Each row is a point. Each copy is the shape, with its points in the same order, turned, moved and blurred by noise. Say if it was mirrored as well.
(in the rows, 128 means zero)

Shape, 7 rows:
[[107 142  94]
 [166 169  52]
 [117  57 181]
 [142 102 133]
 [118 154 128]
 [144 175 163]
 [ 75  59 148]]
Copy 1, 7 rows:
[[161  97  81]
 [136 197  71]
 [ 95  42 139]
 [117 104 115]
 [169 128 118]
 [167 128 168]
 [124  20 105]]
Copy 1 is: mirrored
Copy 2, 7 rows:
[[147 143 105]
 [196 118  67]
 [ 99  70 208]
 [131  86 135]
 [112 119 104]
 [ 83  93  87]
 [109 123 211]]
Copy 2 is: mirrored

Shape, 10 rows:
[[ 76 115 116  99  38  63]
 [158  36 119 103  64  83]
 [ 85  91 147  82  95  52]
 [107 188 105 142 154 177]
 [107  99 145 168 156 137]
 [146 165 100 148 126 146]
 [145 157 223 143 188 104]
 [161 133 169 194 156  76]
 [156 160  57 149 161 103]
 [142 168 139 157 143 115]]
Copy 1, 10 rows:
[[ 66 151  63 151  40 127]
 [161  76  87 160  38 143]
 [ 75 104  97 133  60  86]
 [ 96 167  85 113 210 171]
 [107 102 131 170 170 148]
 [134 169  82 130 174 157]
 [125 146 205 119 176  91]
 [150 146 155 191 159  91]
 [151 155  42 152 191 112]
 [130 170 116 146 170 124]]
Copy 1 is: only turned
Copy 2:
[[190 198 122  77 188  92]
 [244 105 113  67 143  77]
 [157 144 140  65 186  68]
 [ 94 139  93 150 109 187]
 [136  78 121 159 149 123]
 [137 142  90 141  90 151]
 [ 77  91 197 144  87  96]
 [130 105 140 177  88  60]
 [118 133  41 135  80 108]
 [118 138 122 150  90 117]]
Copy 2 is: mirrored
Copy 3:
[[161  89 124  98  73  36]
 [222  46 173 129 105  99]
 [154  75 163  70 125  53]
 [102 177  85 130 154 156]
 [104 101 163 142 153 151]
 [148 162 109 157 145 138]
 [109 180 226 106 194 126]
 [124 144 211 177 180  99]
 [160 141  92 174 197 108]
 [128 167 149 150 162 113]]
Copy 3 is: only turned

Shape:
[[198 108 121 133  82 130 100 189]
 [ 83 182 102 115  85 165 113  99]
 [168 197  59  99 166 101 102 147]
 [ 96 115  78 111 109 147 127  84]
 [ 99 146  70 176 142  72 114  92]
 [151  60 109 140  86 189  40 191]
 [161  57  94 183 130 197 124 200]
 [167  76 155 140 137 173  54 198]
 [ 99 164 128 117 136 192 127 116]
 [129 188 130 129 138 194 143  22]
 [ 78 194 126 129 102 132 137 102]
 [131 138  99  96 172  86 157 109]]
Copy 1:
[[190  46 139 137  94 141 104 161]
 [ 79 144 111 127 111 137 115  74]
 [154 141  51 111 158 107  83 183]
 [ 84  97  65 129 125  95 125  74]
 [ 97 130  63 195  85  44 108 130]
 [117  14 163 154 122 172  77 153]
 [135  12 134 183 142 161 174 162]
 [136  34 193 148 146 131 110 173]
 [ 85 128 128 130 156 121 151  96]
 [122 179  95 154 191 104 128  26]
 [100 177 115 122 101 106 142  89]
 [148 113  57  98 133  36 136 134]]
Copy 1 is: only turned
Copy 2:
[[ 93  86 152 162 115 209 130 194]
 [130 150 129  82 103 170 120  71]
 [ 70 124  80 169 161 170 190  96]
 [132  95  96  81 116 136 115 101]
 [104 108  96 160  92  80 135  83]
 [107  93 130 155 132 220  26 185]
 [185  80 114 192 138 191  78 198]
 [106 103 162 177 179 194  58 194]
 [158 145 142 104 158 166 121  90]
 [168  88 170  85 153 151 150  18]
 [130 164 146  95 102 135 149  80]
 [106 103 101 118 162  99 188 125]]
Copy 2 is: mirrored

Shape:
[[169 153 110 133 126 140 133 116  95]
 [114 144 211 127 116 144 107 139 162]
 [116 156 116 124 113 167 128 158 140]
 [127 135 120 136 114 248 120 162 146]
 [118 159 126 120 111 126 133 153 140]
 [111 148 108 118 188 196 104 115 102]
 [122 136 117 139 138 109  93 122 131]
 [109 136 128 128 100 112 135 113 153]
 [112 157 127 116 104 113  68 111 118]
 [118 140 104  88 166 102  62 135 156]
 [115 142 109 120 120 133 140 119 160]
 [149   9 106  67 144 111 127 122 157]
 [170 114 107 147 112  98 129 122 162]
 [110  97 134 137 115  97 126 141 132]]
Copy 1, 14 rows:
[[160 127 122 155 125 163  95 114 106]
 [118 170 203 134 119 110 121 177 133]
 [125 150 135 142 131 162 156 126 148]
 [ 94 170 151 155 126 222 135 121 176]
 [142 128 136 131 137 130 153 128 132]
 [ 93 191 114  99 131 177  80  96 127]
 [116 105 143 119 148 118  98 116 114]
 [115 114 138 147 108 105 122 143 136]
 [ 97 101 162 126 111 124 115 106  99]
 [123 103 146  61 133 113  97 100 148]
 [127 132 127 135 120 111 123 129 161]
 [137  55  96  65 102 168  66 207 175]
 [166  82 137 150 147 119  91 144 163]
 [123  92 126 122 152 119 119 169 110]]
Copy 1 is: mirrored
Copy 2 (14 x 9):
[[163 127 100 132 116 136 125 115  72]
 [164 128 165 165  94 163 147 178 163]
 [142 144 113  97 116 170 147 144 126]
 [131 151 125  94  99 243 136 108 132]
 [148 142 117 109 115 131 152 161 123]
 [165  93 117 104 171 197  97 118 114]
 [149 136 118 130 135 120  94 155 122]
 [136 141 114 133 114 106 138 139 150]
 [167 124  84 135 111 126  92 178 139]
 [188 134 132  83 144 112  71 170 143]
 [146 147 117 113 130 123 139 124 147]
 [125 103 196  74  75  76  64  77 144]
 [140 178 139 133 103  89 111 116 107]
 [108 122 145 125 107 102 113 155 129]]
Copy 2 is: mirrored
Copy 3, 14 rows:
[[155 156  78 122 120 146 148 117 120]
 [136 148 203 107 143 134 135 140 143]
 [105 153 112  95 111 146 130 142 153]
 [107 142 105  95 123 214 115 158 207]
 [119 144 127  95 107 115 133 131 137]
 [122 138  71 135 190 160 122 109 176]
 [130 152 116 145 132 108 106 125 128]
 [112 139 150 124  87 110 141 108 136]
 [130 180 123 117 125 121  93  84 110]
 [132 126 118 123 154  75  67 103 141]
 [119 132 117 121  98 108 139 115 154]
 [127   7 122 178  95 133  90 108 113]
 [157 133 113 150  69 108 123 149 121]
 [ 98 123 140 141 112 116 122 130 100]]
Copy 3 is: only turned
Copy 4, 14 rows:
[[171 150 124 163 122 121 161 105 120]
 [124 165 210 119 111 150  79 114 116]
 [141 180 126 123 107 158 128 151 111]
 [177 196 109 122 108 227 103 122 112]
 [128 162 147 133 105 122 132 155 119]
 [164 183 102 101 184 155 142  95 115]
 [141 155 135 159 156 105 118 138 144]
 [ 99 146 146 158 116 132 137 140 142]
 [109 168 124 161 133  93  96 110 126]
 [132 167 116 104 158  76  98 146 175]
 [119 169 133 136 118 142 148 139 155]
 [144  40  99 119 138 155 107 136 210]
 [159 129 140 186 105 119 137 154 176]
 [115 107 142 162 137 136 110 157 138]]
Copy 4 is: only turned

Shape, 17 rows:
[[103 140 126 168 152 184 164 174 147 143  93 162]
 [107 112 182 135 119  87 119 119 131 103 132 143]
 [100 168 119 132 133 143  87 127 154  86 131 164]
 [147 113 169 117 123 141  68 123  66  87  80 118]
 [177 107 162 135  96 154  82 170 131 155 120  92]
 [187 162 127 171 102  99  93 122 140 115 137  77]
 [103 214  77 153 154 157 117 112  94 137  83 167]
 [189 216 156 134 132 158  83 167 162 150  95  94]
 [ 95 138  92  97 137 109 106 132  99 159 122  89]
 [ 87 114 159 141 101 195 145 108 117 112  61 156]
 [ 95 120 143 170 143 125 129 123  86 126 157  88]
 [125 178 113 101 136  97  96 127 100  92 161  92]
 [185 202  97 136 175 115 153 111 151 163 163 142]
 [175 113 118 118  76 105 164 167 127 137  62 132]
 [144 126 129 157 113 138 125 136 155  79 130  73]
 [155 168 128 183  88 164 168 131  92 126 127 115]
 [144 156 128 115 103 161 166 142 110 133 124 179]]
Copy 1:
[[151 127 120 177 146 120 178 210 132 126 113 136]
 [136 114 164 141 118  68 119 106 102  96 127 150]
 [110 153 131 155 100  94 116 170 134  65 150 109]
 [128  72 135 157  86 127  79 119 108  75  65 101]
 [153  55 140 151 111 119  76 142 181 149 113 131]
 [106 110 144 174 117  97  89  84 178 152 145  83]
 [ 92 180  94 172  81 160 157 177 104 121 119  87]
 [165 151 160 176  99 143  72 161 196 163 116  77]
 [105 107 110  81  88 104 124 150 108 154 126  89]
 [140  94 143 166  86 127 193 162 131  68  70 147]
 [113  68 151 147 117  96 146 128  81 139 150  92]
 [ 93 130 152 104 116 112  87 121 110 111 154  60]
 [154 190 100 146 145 149 129 112 141 158 191  92]
 [114 119 113 124 159 120 129 116 177 145  53 155]
 [119  83 151 158 141  80 133 121 176 108 131  78]
 [ 95 101 156 183 139 168 165 123 152 143 125 110]
 [122 138 132 135 142 172 148 148 139 103 122 155]]
Copy 1 is: mirrored
Copy 2 (17 x 12):
[[ 42 153 152 163 171 133 122 118 127 143 105 164]
 [118 121 172 114  77  74 102 155 125 119 123 171]
 [ 99 119 165 117  95 116 111  87 140 124  64 129]
 [ 72 143 146  65  74 123  53 137 134  61 142 142]
 [122 150 148 147 116 166  35 172 140  99 139 142]
 [148 125 130 176  88 116  82 144 148  59 123  96]
 [ 43 178 107 138 102 114 137  56 108 113  90 103]
 [116 205 174 179 116 171  85 126 161  59 100 103]
 [105 173 104 102  94 107  97 156 133 160 118  84]
 [  7 121 182 120  93 131  97 116 129 140 154 160]
 [ 97 119 141 123 125  73  86 160  83 124 138 100]
 [141 140 127  89  86 106 124 141 124  97  96  71]
 [169 178 112 175 139 115 161  82 129 110 127 115]
 [ 78 149  97 155  84 154 128 183 178 105 147 180]
 [106  87 158 148 123 115  94 159 165  90 128 100]
 [ 73 117 127 180 114 143 127 137  87  81 151 119]
 [ 88 144 132 133 107 166 154 116 107 125 132 168]]
Copy 2 is: mirrored
Copy 3:
[[127 139 110 190 117 161 153 163 130 100 109 111]
 [ 94 116 164  81 100 129 123 126 141 113 149 150]
 [ 99 146 100 107 163 124 110 119 146  70 126 130]
 [137  83 171 123  97 114 117  53 145  44 131 152]
 [147  60 125 134  60 115  72 114 160  99  96 109]
 [166 140 106  79  70 105  50 102 115 101 112 135]
 [126 198 102 180 162 134 130  70 120  89  91 154]
 [187 151 105 122  90 126  74 111 194  80  45 109]
 [129 115 126 134 132  64 132  71 121 151 102 121]
 [ 96 120 129 167  98 186 163  83 147  76 156 105]
 [129 130 177 137 114  99  98 113  93 127 153 107]
 [156 145 132  90 149  57  93  85 141 113 141 144]
 [188 170  93 117 160 149  78 129 128 166  85 164]
 [154  97  77 137  35 127 156 111 148 124 122 175]
 [163 119 106  91  90 113 100 125 114  89 154  91]
 [164 164 112 177  74 141  82 106 127 114 160 132]
 [137 130  94 173 122 154 119 117 173 123 151 166]]
Copy 3 is: mirrored

Shape:
[[140 141 108 109 188 107 134 139 140 131 151 128]
 [141 141 121 113 152 110 120 110 104 124 125 106]
 [142 138 125 106 126 135 129 140 131 123 148 105]
 [143 141 134 170 124 249 128 114 137 129 140  99]
 [131 133 115 136 113 114 149 118 121 116 152 134]
 [ 88 118 111 123 114 107 124 121 113 110 140 115]
 [121 125 110 113 123 118 124 139 115 129 122 129]
 [125 144 118 116 123 104 120 155 127 112 134 128]
 [141 136 114 120 135 109 118 119 123 113 157 132]
 [147 123 142 114 133 138 116 133 119 144 134 122]
 [144 143 122 123 117 122 113 127 141 124 126  88]
 [138 105 104 107 118 108 113 117 125 105 124 119]
 [ 98 138 120 110 121 145 113 109 128 125 161 120]
 [123  75 135 144 113 107 151 111 135 129 129 126]
 [145 139 131 112 118 138 123 118 143 104 116 124]
 [112 142 115 130 124 118 119 127 141 167 120 131]
 [130 139 129 119 117 141 166 121 135 107 134 120]
 [137 133 149 135 160 122 110 114 126 108 130 111]]
Copy 1:
[[112 132 113  60 135 130 144 141 127 152 164 125]
 [107 125 123  84 124 130 143 126 100 140 112 115]
 [113 111 125 101 121 133 144 123 155 143 120 123]
 [163 103  83 166 112 160 145  38 147 115 149 121]
 [104 105 123 131 114 108 127 145 127 144 138 123]
 [ 89 116 123 133 154 128 116 148 123 154 111 130]
 [105 132 114 113 147 114 144 139 134 139 111 130]
 [109 129 121 101 138 114 122 151 149 140 117 111]
 [112 121 136  98 123 107 119 130 127 153 136 126]
 [138 128 116 101 116 130 151 123 136 133 111 141]
 [124 119 145 113 131 145 144 126 135 138 114 100]
 [101 116 154 108 152 109 135 128 124 131 112 137]
 [100 139 118 131 123 142 118 112 136 165 122 141]
 [124  94 142 145 143 129 142 162 113 124 126 166]
 [111 135 140 121 121 130 132 116 141 108 123 121]
 [132 157 116 132 137 132 160 151 126 154 127 120]
 [ 94 108 115 131 110 135 138 131 144 116 137 123]
 [134 122 124  92 127 147 113 123 106 121 126 127]]
Copy 1 is: only turned
Copy 2 (18 x 12):
[[138  99 148 128 150 179 142 128 150 145 119 102]
 [143 118 123 135 144 148 126 134 118 119 140  83]
 [145 123 146 138 115 127 134 109 145 132 138 107]
 [135 176 139 137  92 134 105  36  72 154 146 148]
 [139 125 124 121 136 136 153 126 138 112 158 139]
 [131 112 142 153 139 122 132 133 134  76 142 133]
 [122 115 126 136 136 124 123 135 147 112 128 123]
 [149 107 128 152 132 127 132 137 159 126 126 125]
 [153 130 131 128 154 142 142 127 150 117 141 114]
 [135 135 142 123 134 118 122 125 124 144 125 107]
 [165 118 127 133 109 123 126 112 128 113 122 101]
 [137 144 124 134 130 132 130 141 151  86 120 105]
 [133 125 154 149 151 120 137  89 131 104 139 120]
 [125 137 144  97 118 128 150 154 115  91 122 145]
 [142 145 112 147 120 123 150 114 134 125 114 109]
 [125  93 118 111 149 112 127 106 129 119 112 126]
 [123 130 127 139 104 136 164 112 127 127 147 129]
 [161 133 137 144 144 151 137 133  99 131 120 106]]
Copy 2 is: only turned
Copy 3, 18 rows:
[[153 125 124  95  94  93 130 117 137 132 149  99]
 [128 105 137 131 134 103 137  87 142 134 154 108]
 [132 146 124 143 129 122 109 113 144 141 147 107]
 [161 151 136 206 197  80  90 179 122 108 153 108]
 [115 134 133 127 132 136 124 112 134  95 133 119]
 [ 98 113 118 106 159 137 107 106 132 126 137 122]
 [118 113 121 128 135 129 125 119 147 139 127 122]
 [124 127 112 125 118 129 113 101 132 140 119 127]
 [121 136 125 122 120 114 128 104 135 118 151 131]
 [131 130 141 149 133 117 137 129 131 155 148 118]
 [137 118 137 156 128 127  94 100 138 140 154 120]
 [ 94 115 141 127 126 118 109 108 160 135 146 136]
 [132 143 115 115 171 125 114 121 137 131 162 131]
 [ 88 114 178 119 134 147 113 142 124 118 137 113]
 [137 136 153 147 140 112 104 107 154 133 128 136]
 [155  97 128 125 137 150 124 135 129 137 141 132]
 [134 149 147 136 148 129 107 116 150 110 121 100]
 [132 121 156 130 138  87 117 100 110 137 147 119]]
Copy 3 is: mirrored
Copy 4 (18 x 12):
[[125 123 130 124 129 141 113 138 138  96 135  55]
 [122 101 129 120 126 114 141 127 110 123 121  86]
 [133 117 133 132 115 127 109 112 114 102 141 106]
 [184 139 164 203 162 121 157  72 132  92 138 163]
 [124 153 117 109 121 131 136 110 125 131 129 113]
 [113 139 148  83 134 104 130 123 106 115 131 119]
 [113 122 147 114 131 133 116 131 107 127 133 121]
 [110 129 145 114 113 116  96 127 121 129 135 102]
 [135 134 117 114 129 112 119 124 125 129 137  91]
 [145  96 136 136 125 133 122 129 123 120 138 125]
 [114 107 123 141 133 112 107  98 114 112 113 119]
 [105 123 110 121 135 107 120 138  91 121 139 118]
 [162 141 147 101 142 117 120 115 104 105 133 120]
 [101 133 106 104 143 132 143 149 142 115 129 157]
 [130 129 133 158 121 112 113 133 105 115 110 123]
 [124 120 144 112 157 157 111 119 118 129 110 116]
 [126 152 132 136 103 134 143 116 119 100 117 127]
 [133 109 136 137 137  93 133 141 145 114 112 101]]
Copy 4 is: only turned
